Rows are points. The last column is the point's height on a tilted bowl or saddle (a function of degree 2), plus a little noise. Count its main directions that bend up, bend down and stay straight.

Points (15 x 4):
[[  4  39  55  -9]
 [ 79 -20  94 -95]
 [-33  16 -26 -12]
 [ 38  43  30   1]
 [ 18 -36  -5 -30]
 [-53  65  -8  -9]
 [-43 -69  11  -7]
 [-16  71  65 -20]
 [ -5 -79  30 -15]
 [-43 -20  35  14]
 [ 51   2  55 -37]
 [-23 -52 -14 -36]
 [ 17 -25 -10 -24]
 [  0 -42  19 -17]
 [ 24 -12 -84 -12]]
Directions: 1 up, 2 down, 0 straight

Points (15 x 4):
[[ 52 -34  55  22]
 [-20  39  23  26]
 [-26   9  16  13]
 [ 19  31  26  21]
 [-10  19 -28  -8]
 [ 35  -8  -1 -10]
 [-56 -51  -6  12]
 [ -1  49  90  95]
 [ 39 -27 -12 -16]
 [ 14  35  63  55]
 [ 74  85  51  50]
 [ 74  22  49  -1]
 [-26 -55 -30   5]
 [  4  52 -82   4]
 [-23  53  49  53]]
Directions: 2 up, 1 down, 0 straight

Points (24 x 5):
[[-20   0 -17 -53 -88]
 [ 38 -67 -57  48 -21]
 [ 48 -12  17 -14  24]
 [ 56 -19 -15  11 -16]
 [ 16  23 -25  20 -23]
 [-38  -8 -29  58  57]
 [-18 -22  34  95  51]
 [ 22 -34  40 -32   2]
 [ 49  -2 -18  69  21]
 [ 41 -38 -31  -5 -61]
 [-19   9  13   1 -28]
 [  4 -20  32 -25 -24]
 [ 61  28  -7  52  51]
 [ 31 -71 -15   0 -60]
 [-52   3  -9  42  37]
 [-23 -37  22 -33 -65]
 [ 13 -58 -59  12 -35]
 [ 34  34   1  -3   5]
 [ 26  27  -4  39  13]
 [-44  21  75 -22  12]
 [-15 -16 -23   9 -31]
 [-34  20  33 -34 -40]
 [ 40  -2  39  35  84]
 [-60 -36  -5   6   2]]
Directions: 1 up, 0 down, 3 straight

Points (22 x 5):
[[-26  18 -49 -20 -53]
 [-29  -5 -39 -56 -95]
 [-33  32  14 -14 -19]
 [  9 -74  29 -34 -43]
 [  9  56  14 -16  13]
 [ 18 -50 -32 -23 -58]
 [ -1 -29  26 -16 -20]
 [  0  47 -12   6 -18]
 [ 95  -1  21  19   7]
 [  6 -29   3  25 -13]
 [-33  26 -87  25 -48]
 [ 21 -16  41  -9  -5]
 [ 34   8  45  21 -15]
 [  1  22 -10 -23 -17]
 [ 69 -17  23   7   1]
 [-34 -31 -24  13 -16]
 [ 31  37 -41 -25  15]
 [  9  -1  45  -8  -5]
 [-19  23 -49  29 -34]
 [ 11 -10  36  55 -20]
 [ 29 -76  30   9  -7]
 [ 81 -18 -60  22 -17]]
Directions: 1 up, 1 down, 2 straight

Points (23 x 5):
[[-28  53  32  17  15]
 [-18 -47 -34 -15  22]
 [ 15   3 -63  41  31]
 [ 20 -45 -22  -6  14]
 [-37  -8  31 -18  11]
 [  8  -3  18  33   2]
 [-23   3 -54  -3  18]
 [ 70  25  18 -38  21]
 [-23 -13  22  44  12]
 [  6 -35 -27   1  12]
 [-11  35 -36  15  13]
 [ 80  40 -17 -13  33]
 [-69 -95  80  -1  95]
 [-40 -15  36  -4  14]
 [ 33  -6  25 -11   1]
 [-36  24 -32 -15  12]
 [  7   6   4 -12  -2]
 [ 42 -11   5  36   8]
 [-68 -24  22 -40  30]
 [ -3  61 -39  11  21]
 [-30  10  -5  17   6]
 [ -8 -25 -80 -37  41]
 [ 48 -24 -31  19  19]]
Directions: 4 up, 0 down, 0 straight

Points (41 x 7):
[[-35 -14   5  11  13 -27  -8]
 [-29  -2 -16  39  43 -21  -8]
 [-12  37   7 -13 -22  39 -11]
 [  5 -45  -2  45 -27  59 -43]
 [-13  28  -5   1  58   1  21]
 [ 15   4  59  -2 -10   5 -12]
 [ -2 -33  23  25  41  -7 -26]
 [-11   0 -18  14 -31  -4 -23]
 [ 29 -18   9  -5 -14 -48 -14]
 [ -8  12  -1  28 -34  -9  -7]
 [  1 -14 -43 -18   2  62 -30]
 [ 22  37  33   6 -49   4  10]
 [ 35  40 -22  12  39 -11 -21]
 [-27 -34 -32 -41  -2   0 -32]
 [-34  11  -3   9   3 -61 -11]
 [ 40 -53  30 -17  19   9 -65]
 [-19  24   2 -12 -25  35 -18]
 [ 36 -10  -2  77 -32  11 -23]
 [-35  -4  -1  -8 -10  -5 -16]
 [-26 -15  49 -11  39 -19 -22]
 [ 13  -1 -76   5  -2 -37 -60]
 [  1  16  24 -43   4  40 -37]
 [  6  95 -25 -13 -19  47 -15]
 [  5  37 -18 -69 -32  25 -95]
 [-23 -39 -26  -1 -18  -4 -37]
 [ 29  -9  -9 -39 -16 -26 -44]
 [ -8 -19  17 -41  -3  22 -43]
 [ 24  48 -37  53   2  17 -11]
 [-14  15 -28  36  68 -19   8]
 [-39 -52  -4 -19  47  18  -2]
 [-32  21  -3  25  19 -41 -13]
 [ 17  33  26  62  12  19  11]
 [ 16 -19   0  33  47 -30 -31]
 [-17 -18   4  12  11 -48  -7]
 [ 32 -11 -34  32  27  -7 -38]
 [ 16 -28 -27   2  26  24 -21]
 [-39 -64  -6  -4  39 -37  -3]
 [  5 -65  33 -13  18  22 -57]
 [ 15  21  -5  37  16 -13 -13]
 [-43  35  38   8  22  22   2]
 [  4  13 -16  53  19  42  15]]
Directions: 2 up, 4 down, 0 straight

Points (43 x 7):
[[ 16  27  57 -49 -20  61  -1]
 [-30  -8  22  56  13   9  17]
 [ 47 -45   6  12  37  30  36]
 [-10  29 -35 -12 -13  81  27]
 [-34   6  69  72  43  45  88]
 [-18  15  21 -22   7  21   8]
 [-82  26   6 -44  -3 -25  60]
 [  6   9 -13  27 -75  32  27]
 [ -3  11  32  26  18  23  22]
 [-35  47  55 -27 -34 -51  44]
 [-20 -49  14  47 -10  64  34]
 [ 62 -24  43  -4 -71 -23  73]
 [ 53   2  32 -50 -69   6  34]
 [ 14  34 -30  13  55  29  42]
 [ 29  38  28  49 -32  67  54]
 [ -7   9  42  19 -30   1  14]
 [ 16  -9 -39  35 -20 -10  12]
 [ 17  35  18 -71  34 -29  16]
 [ -8 -12   6   8  24  29  21]
 [-14 -18  36 -42  11 -48  65]
 [-21   6 -47 -55 -25  14  21]
 [ 12  31 -33  13 -40  12   4]
 [-35  12 -16 -14  -4   0  12]
 [ 26 -10  25 -27  47  22  27]
 [-92   9 -38  11  28  16  75]
 [-34  61 -17 -20 -34 -25  -7]
 [ 25  12  -7 -20 -44  13   4]
 [ -9  27  10 -24  -2  27  -5]
 [ 36 -14 -35  10  53 -22  60]
 [ 16 -13  26  17 -76  31  39]
 [-37  19 -15  67 -24  13   0]
 [-12   7  -6   4  20   2  15]
 [ 63  11  17  55  32 -63  95]
 [ -1  25  24 -57   6  -5   1]
 [ 33  49 -32 -25  35  -5   9]
 [ 30  52 -21   6 -38   1   0]
 [-18 -32  63  32  21 -19  49]
 [ 32 -47 -34 -23 -37 -14  34]
 [ -8 -17  34  -3  18 -22  34]
 [ 12  17   0 -54  95 -14  77]
 [ -2  -3  35   7 -32  25  15]
 [-23 -27 -41  12  25  24  37]
 [-24  37  14 -18  27  42  12]]
Directions: 4 up, 1 down, 1 straight

Points (40 x 7):
[[ -1 -14  30 -13 -59  10  -2]
 [-52  10 -20  15  35 -15 -36]
 [ -9  -8  42   5  40  -7 -12]
 [ 25   8   0 -85 -69  38 -24]
 [ 26  26  48  -5  -8 -37 -20]
 [ 38  -9 -47   8  21 -24 -41]
 [ 67  17  10  -3  26 -30 -42]
 [-53   7 -35  24  70 -25 -74]
 [ 47 -22 -19  22 -43  41 -25]
 [  0 -36  -8  -8 -10  -1  -5]
 [ 37  -8  57  65 -41   1 -24]
 [ 39 -23   5  65   7  18 -22]
 [ -5 -10  50 -62  74   7 -47]
 [-25  32   9  26  -9  30  -5]
 [  4  -9  -7 -15 -29 -34  -7]
 [-20  23  -2  -6  13 -52 -29]
 [-39 -14  20  14  37   8  -8]
 [ 61  44 -18   7  44   7 -56]
 [-77 -11  81 -17   8  27 -16]
 [-23  -4  72  25   8 -24 -17]
 [-33 -24  -9 -23   9  -2 -10]
 [-24  13  40 -76   8 -14 -20]
 [ 10  31 -57   6   8  -3 -37]
 [-40 -15  -1 -34   8  40  -7]
 [ 27   9 -22  33 -23  -8 -20]
 [-22 -25 -42   9  95 -30 -95]
 [  1  -8 -30 -37  12  47 -16]
 [-31  51  12 -47  20  17 -26]
 [ 51   2 -10   1  13  10 -20]
 [-23 -10 -59  26  71  -1 -71]
 [  4  -1  15  52   3 -29 -22]
 [ 55  22  17 -49 -41 -56 -21]
 [ 26  -9  22 -20  -3  -3  -2]
 [-17  -7  35  17 -20   6   5]
 [ 57  -4 -28 -39 -12   4 -20]
 [ -2  26  85 -44  11   4 -19]
 [ -1  15 -35  -3  28 -16 -29]
 [-12  32   3  18  18  45  -9]
 [-25  -9  34  12 -11  76  12]
 [-42  57 -10 -15  -2 -31 -36]]
Directions: 0 up, 5 down, 1 straight

Points (72 x 9):
[[-16  10   0   6 -31  27   3 -17   6]
 [ -6  10 -23 -46  28 -41  39  13  -1]
 [ 48  17  37   3   2   7 -34   2 -27]
 [ 10   8  20  33 -17  39  -1  39 -21]
 [-24 -43 -31  40  -7  -8  -5  10 -46]
 [ 31 -23  37 -16  11  18  49 -18 -21]
 [ 74 -27  24 -18  18 -40   1 -15 -15]
 [-24  -8  29   6  -1   4  -2 -11   2]
 [ 13  51 -15 -26  44 -45  -3  19  14]
 [ -2 -14 -14   5 -38 -42  26   3 -32]
 [ -5 -77 -12  -6 -14 -13 -13  -6 -82]
 [-48  33  36  22  32  21   0 -31  33]
 [  0  11  -3 -20  -8  -8 -53  -1 -20]
 [  2   5  -1 -42  22  45 -29  41 -55]
 [ 22  47  -2  33   5  23  -9 -23  -5]
 [ -9 -16  29  54  20   1 -29 -16  -7]
 [ -3  18  -6 -14  -1 -29  22 -36  28]
 [ 20 -64   2  23   0   3  20   1 -70]
 [ 36 -51  10 -42  13  22  11  58 -95]
 [ 31 -25  21 -27 -31  24 -28  -4 -58]
 [ -1  14  -8 -12  33  19 -57 -19  -7]
 [ 19  36  35 -54 -31   2 -15  50 -37]
 [-12  19   6 -38  -4 -36  14  13 -13]
 [ 27  27 -20  95   7  -4  -3 -23 -28]
 [ 30 -51 -58   1 -31 -24 -25   4 -87]
 [-15 -21  23  -6 -41   4   5 -36   3]
 [ 15  10  -7 -17   1 -28   6  -2  -8]
 [ 72   0   5   3  16  35   7  20 -60]
 [ 34  33 -20   7  -7  41 -37 -60  -2]
 [ 18  -4 -12  66 -17 -44  -5 -35 -12]
 [-13 -25 -20 -42  15  -1 -49  -3 -39]
 [-58 -75 -15   5 -29 -13  -8   5 -73]
 [ 61   1  49  21 -77   1   1   3 -35]
 [ -6  29 -34  -7 -29  10  36  -8  11]
 [ -1 -44 -36  14  -5 -15   0  17 -54]
 [ 25 -33 -10 -20 -45 -13  -5   0 -73]
 [-27  37  -9   7 -30  26  -2 -34  29]
 [ 13  -9   4  -5  21   8  14  34 -31]
 [ 38 -20 -21 -11  24 -36  -4   6 -21]
 [ 20  19 -22  31   1 -24  37 -28  28]
 [ 48  38 -61 -34  -8 -32 -13  30 -16]
 [  7   5  -4 -27  24  29   6  -1 -22]
 [-13  -3   5 -24 -39 -55 -20 -27 -17]
 [-27   0 -25  -8   2  -6 -73   6 -11]
 [ 10  33   5  38 -27  13  10 -42  18]
 [ 51 -16 -25  27 -24  -3  20 -22 -42]
 [ 22  -7 -19   1  28   8  -2  11 -22]
 [ 19  17 -25 -42  22 -54  -2  21  -8]
 [ -3  20  -1 -14  32  -1  26  44  -7]
 [-25  18  37 -10   5 -21 -33 -35  27]
 [ 35  26 -25 -11 -13  13   6  19 -25]
 [-39  30 -41  36 -14  36 -17 -41  37]
 [ 31  34  31  32  34  59 -42 -64  -4]
 [  5  18 -29 -35 -36  16   5 -11 -30]
 [ 11 -21  -3 -33 -86 -22 -37 -21 -74]
 [ -4   1  34 -17 -42   1 -17   0  -9]
 [ 30  32  34  -6  35  67   2 -35 -25]
 [-51  15 -41 -66 -38  18  -1  12 -41]
 [ 46 -47  30 -21  44  12  -8  25 -84]
 [ -1  11   8  -4  44   0  48   9  11]
 [-67  12  10   2 -46   7  -4  -6  26]
 [ -5 -25 -57  -9   5  30 -16 -29  -6]
 [-69  -5  55 -29   3  78  -6  19  12]
 [ -8  38 -24  17 -17  19  29 -20  27]
 [ 60   5   0  63 -30  64  10 -20 -74]
 [-20  36   7   6   0  44 -13 -23  17]
 [ -3  65  23   8 -35  21  21  -2  24]
 [ -8 -51  75   3  41  24  -8  -9 -49]
 [  5 -28  -2 -43 -60  -4 -13  29 -79]
 [-11   7  18  29  59   7 -26  -5 -20]
 [ 21 -30  34  23 -21  16   3   7 -37]
 [-27 -23 -17 -47   4   5  58 -45  13]]
Directions: 4 up, 4 down, 0 straight

Points (62 x 9):
[[ 74  16 -20  28 -13   3 -62  30 -95]
 [-15 -13 -43 -28  -5 -31 -47 -25  -2]
 [ 26 -10 -34  -5   7 -52  57  -7 -48]
 [ -5  19  18  31   1 -40 -43  47  40]
 [ 40  -3 -23  55  -3   1  -2  -2 -50]
 [-40  56  -5 -20 -11 -12   2  44  42]
 [ 25   4 -20  39  18  61 -44  18 -58]
 [-11  33  11  -4  29 -51 -14 -16  66]
 [-18   4 -16  42   3  -2 -31 -22 -27]
 [ 22  19  14  35   0   5 -38  -6 -10]
 [ 33  34 -41  14 -41  34 -34 -13 -69]
 [ 17 -10 -73  11  31  36 -63 -60  -7]
 [-27   3   8  -4  19   2 -67  -6  23]
 [ 27 -29  23 -25  12  26 -16   2   7]
 [-24 -50   7 -43  27  10  22 -46  -3]
 [-37 -29  66 -21 -24 -17 -23   0  68]
 [ 62 -34 -20 -25 -59  -5   0  31 -53]
 [ 13 -20 -11 -20  19 -31 -25  -8  19]
 [-23 -16 -33  32  -1  -4  59 -10  30]
 [ 28 -28   4 -32 -50 -22 -63 -32  65]
 [-61 -46  -6 -59  40  23 -39  -5  23]
 [  0 -38  -2 -35   1  26  26   4   0]
 [-55  -8 -33 -67 -15  49  11 -34   5]
 [-17 -36  29 -13 -15   0 -37   8  25]
 [  8  28 -33 -15   2  15 -42 -13  -1]
 [ -2   4  16  -8 -12   5  38 -10  13]
 [-11 -24  -5   2  39   1  55 -10  -1]
 [-30 -22  15  24   5 -15  -3  16  12]
 [ -4  12  68 -11   2  24  27  -4  22]
 [ 15  37  -5 -28   5  -7 -27  15  30]
 [-16   0  18 -28 -26  -4 -21  -8  20]
 [ 27 -15 -16  30 -52   7  -5  -9 -24]
 [-45  44 -20  -6 -27   5  -9 -27 -15]
 [ -2  14  34 -31  32 -52  20  27  74]
 [ -1 -16  19   0 -48  51  59 -27   3]
 [ 24 -15  -7  42  11  39  42 -49 -22]
 [ -7  34  33   6  21  12  -6 -75  -3]
 [-46  -9   4 -21  20   5   1  -2  14]
 [-43  24   9  25 -27 -29 -15   3  28]
 [ -6   2 -14  25 -18  49  27 -16   8]
 [ 15 -19   8 -16   9 -27  27 -46  -6]
 [-53   5  40 -27  -9 -12  -9 -38  27]
 [ 20  -9 -10  -8  49 -61  11 -43 -21]
 [ 57 -38 -15 -45  15  47 -60  15  41]
 [-11 -36 -29  30  25  -5 -30 -16 -32]
 [-16 -10  17  62 -14 -34 -15  -9  22]
 [-26  16 -34 -25 -60 -45  26  34 -29]
 [  1  95   1  39  18  41   1 -19  57]
 [  1 -30  76 -13  28   1  30 -77 -22]
 [ 34  18  41  10  15 -16  -7 -17  38]
 [ 31  24  19 -15  20 -15 -34 -19  51]
 [-23 -16  16  37 -45  -5  23 -55  26]
 [-34  47   5  29 -26  18 -22 -24 -14]
 [ 18  12  25   4  13  -7  10 -10  23]
 [ 25  -7   4  56  36 -24  17  -6 -14]
 [  4  11 -14  36 -25  90  31  17  -1]
 [ 36  -6  13 -50 -59  28 -71 -12  11]
 [-34  25   8 -28  -4  52  14  22   8]
 [  7  39 -47 -54  19  -3 -20  45  25]
 [-20  46  32 -27 -40 -37  15 -17  49]
 [ 40  64   8 -23 -37 -10 -31 -11 -11]
 [ 17  35  34   4  -8  37  19 -26  -6]]
Directions: 3 up, 5 down, 0 straight

Points (64 x 9):
[[-37  10   1 -32  29  26 -71  -6  15]
 [ -8   0 -17 -16 -14  -4 -12 -47   5]
 [ 50   1   2   1 -34  -9 -63   6   4]
 [-37  -2 -17 -32 -20  65  -7 -47  47]
 [ 29 -22 -50 -51  15 -40  -1  40  50]
 [ 20  15 -24  34  64  -3 -30  29  -5]
 [-34 -54 -25 -14 -10 -35  23 -15   7]
 [-23 -42   9 -43  28 -41 -15  74   9]
 [ 42   4 -81  16  26   0  12  23  60]
 [-95 -20  36   4 -15  46  -5   3  38]
 [-18  18   9 -14 -11 -44   2  25   8]
 [  1   3  34 -30 -21  14  11  89  40]
 [-50  14   1  21  23  12  -8  57  -6]
 [-10  25 -35 -33 -14  14  58 -54  57]
 [-11 -29 -14 -36 -33  22  50 -24  24]
 [ 48  14  22   4  48  12   8 -19  27]
 [ -8   5   7  -2  24  31 -14  26  -3]
 [ 13  24 -45 -29   1  11  37  27  52]
 [ 13  41   3   0 -35  79 -23  -9  50]
 [ 54  15  -1  -3   3 -25 -49 -20   8]
 [-33  17 -30  53 -27 -45  25  -4  30]
 [-35 -34  59 -21   0   6 -56 -56  26]
 [ 20  28   5 -33  -6  -7 -36 -25  14]
 [-32 -30 -19 -21 -29  -8  25  10  12]
 [ 32  34   8 -80   0  20 -47  19  47]
 [ -3  25  -9 -30   1  10  28  -4  29]
 [ 58 -46  20 -38  20 -11   4  34  33]
 [ 26  65  58 -28 -24  14  58 -17  82]
 [ -5 -31  10   5  -4  21   5  14   3]
 [ 13 -67 -27 -30 -23  -4  -1 -80  -9]
 [ -2  27 -36 -10  12 -44 -13   9  15]
 [ 18 -74  -2 -14  37  34 -12 -13  21]
 [ 29  -5  20 -25  31 -36   6   4  10]
 [ 35  40  22  -9  -9  -3  33  18  36]
 [-49 -74  37  50  -1   7 -35  49  20]
 [ -6 -20   4 -10  27  -1 -14  21  -7]
 [ -5 -13 -93 -24  21  19  65 -21  95]
 [  0 -37  20  -2 -22  75 -20  -3  22]
 [-15  10   2   5 -14 -18 -30   3  -4]
 [  1  -3   2   7   6 -52  63 -45  35]
 [ 25 -27  33 -32 -45 -65  73  -1  48]
 [-10   5  45 -73   5  35   5 -49  62]
 [  1  30  71 -15 -64   1  -4 -15  38]
 [ -2  56   0 -54  45 -29 -44   2  18]
 [-46   8  26  -1   4  61  37  -9  43]
 [-36 -60 -43   5 -51  -2   4  11   7]
 [-25 -28  -4  17  27 -35  -4  43  -3]
 [ 25  12 -38 -23   1  -8  13  25  31]
 [-25 -40  13 -24  20 -16   4  23   1]
 [ -3  22  45   9 -14   1 -45 -20  11]
 [ 29 -11   0  12 -44 -26  -6 -21 -11]
 [-31  16   0  37  17 -21  14 -45  27]
 [ 48 -59  48  19  -7  20 -23  60  33]
 [-49 -15 -35 -25  16  16 -11 -16  22]
 [ 31  12 -26  38  32   9  19  30  25]
 [  6 -21 -29   7 -53 -17 -18  23   4]
 [  6  47  43  24 -26 -35  15 -10  32]
 [ 20  11   5  -6  34  65  63   5  61]
 [ 12 -22  13  -1 -62 -66   7  14  10]
 [ 37   4 -19 -37  -3   4 -11 -25  21]
 [ 27  35   9 -92 -31 -35  -1  -3  55]
 [ 51  43 -56  18 -35 -28  33 -81  40]
 [-72 -53  41  -6  45  16 -40   5   4]
 [-15  21 -15  34   4 -28  -6  -4   9]]
Directions: 7 up, 1 down, 0 straight

Points (62 x 9):
[[ 25  48  37   0  17  -8 -12 -33  -6]
 [-28 -61  -4   2  -6   2 -40  59  49]
 [-31 -46  18  47 -32 -36  25 -20 -53]
 [ 34 -10   7  57  53  10  19   1 -49]
 [-22 -10  11  20  -5   5 -20 -29  17]
 [ 27 -22 -16   2   1 -22 -10 -12  11]
 [ 10 -42   5  11   8  10 -16 -14  22]
 [-22 -29 -41   4 -26 -12  28   4 -14]
 [ 15  -9 -30  18  15 -48  23 -35 -22]
 [-17 -13 -18 -35  46  14 -35  46   4]
 [-13 -17 -21  60  -2 -20 -41  18 -28]
 [ 10  10  28 -23 -13   3  39  12 -11]
 [ 29 -20 -16 -29  -2  53 -21  -8  45]
 [-14  -8 -26 -29  -1 -32 -17  40 -24]
 [ 26  17  -5 -40  10  24 -14  20  -1]
 [-68 -37   5  33  19 -44  -5  26 -85]
 [-70 -20 -26  41 -10  -1 -37  -5  21]
 [  8   0 -36 -34  62  31  57  -3 -66]
 [-33 -57  -7  24  -3  -2  51  49 -86]
 [-37  31  10  19   1   4  -6   2  22]
 [ 15   7  12 -10  -5 -39 -11  35   4]
 [-18  15   0 -49  18 -19  17  40 -40]
 [ 11   6  18 -74   9  -6   0  22   3]
 [-10 -21 -43  13  23 -46 -14 -73  -9]
 [-57 -23 -10   9  21  36  10  12 -20]
 [ 10  41  37  51 -35  51  10   9 -15]
 [ 48 -16  90  29  -1   7 -19 -13  32]
 [ -7 -52 -35  11 -42 -19  16  -8  12]
 [ 10  -2   5 -10  29  38  25   4 -29]
 [ 27 -36 -35 -17  -9 -84   7 -20  23]
 [ 28 -42  64 -27  19   6 -11  33  95]
 [ 80  21   7  30  26  78  20 -11 -54]
 [-25  64  31 -13  35  10  51  16 -37]
 [ 31  -7  10  -4  12  -6  14  20   2]
 [ 16  33 -21  28 -59 -70 -31 -46 -12]
 [ 33 -54 -20 -65  17 -36 -32   8  77]
 [ 16   6 -25  19 -24  18  -2  16   4]
 [ 14 -50  20  52  43   6  10  12 -37]
 [ -1  54  -1 -14 -28  12   5  49  -2]
 [-27 -37  37  39   6   0  10   7 -32]
 [ 23  45 -95  13  -9  21   9 -14  59]
 [ 14 -34  13   6  -4  14  32 -31  -5]
 [-14   7 -19 -40  58 -10 -46   0 -38]
 [ 17 -26 -73   0  44   3 -51  11  14]
 [-21 -55   1  12  -1   3 -16  16  18]
 [ 19  -9 -10 -37  27 -20  45  30 -23]
 [ 33 -25 -94  -3  18 -37 -35  -6 -11]
 [-30  43 -48 -22   6  -4 -35 -24  30]
 [ -2  19   4   7  10   7  -6 -27   0]
 [ 73 -19  53  48 -85 -50  14  28   0]
 [-18 -18   2  11   1   7  21   0 -21]
 [-13 -50  10   9  -9 -26  81 -53 -23]
 [-38 -29   5  10 -14  11  23  -7 -20]
 [ 40  19 -11 -20   0 -28   9  -6  -1]
 [-24  -2 -37  64 -22  25  12 -20   3]
 [-31  -6 -32  -7 -19   9 -10 -43  54]
 [ -9 -30  45  49  26  -8 -13 -32 -35]
 [-17  31  26   5  77  16 -62 -29  -8]
 [  4  26  16   1 -49  20 -10  22  10]
 [ 12   3 -39 -20   0 -26 -13  71 -29]
 [ 56  -4 -11  -1 -17 -76  -4  33  -5]
 [ 40  15  16  -2 -23  42  56  17 -47]]
Directions: 4 up, 4 down, 0 straight
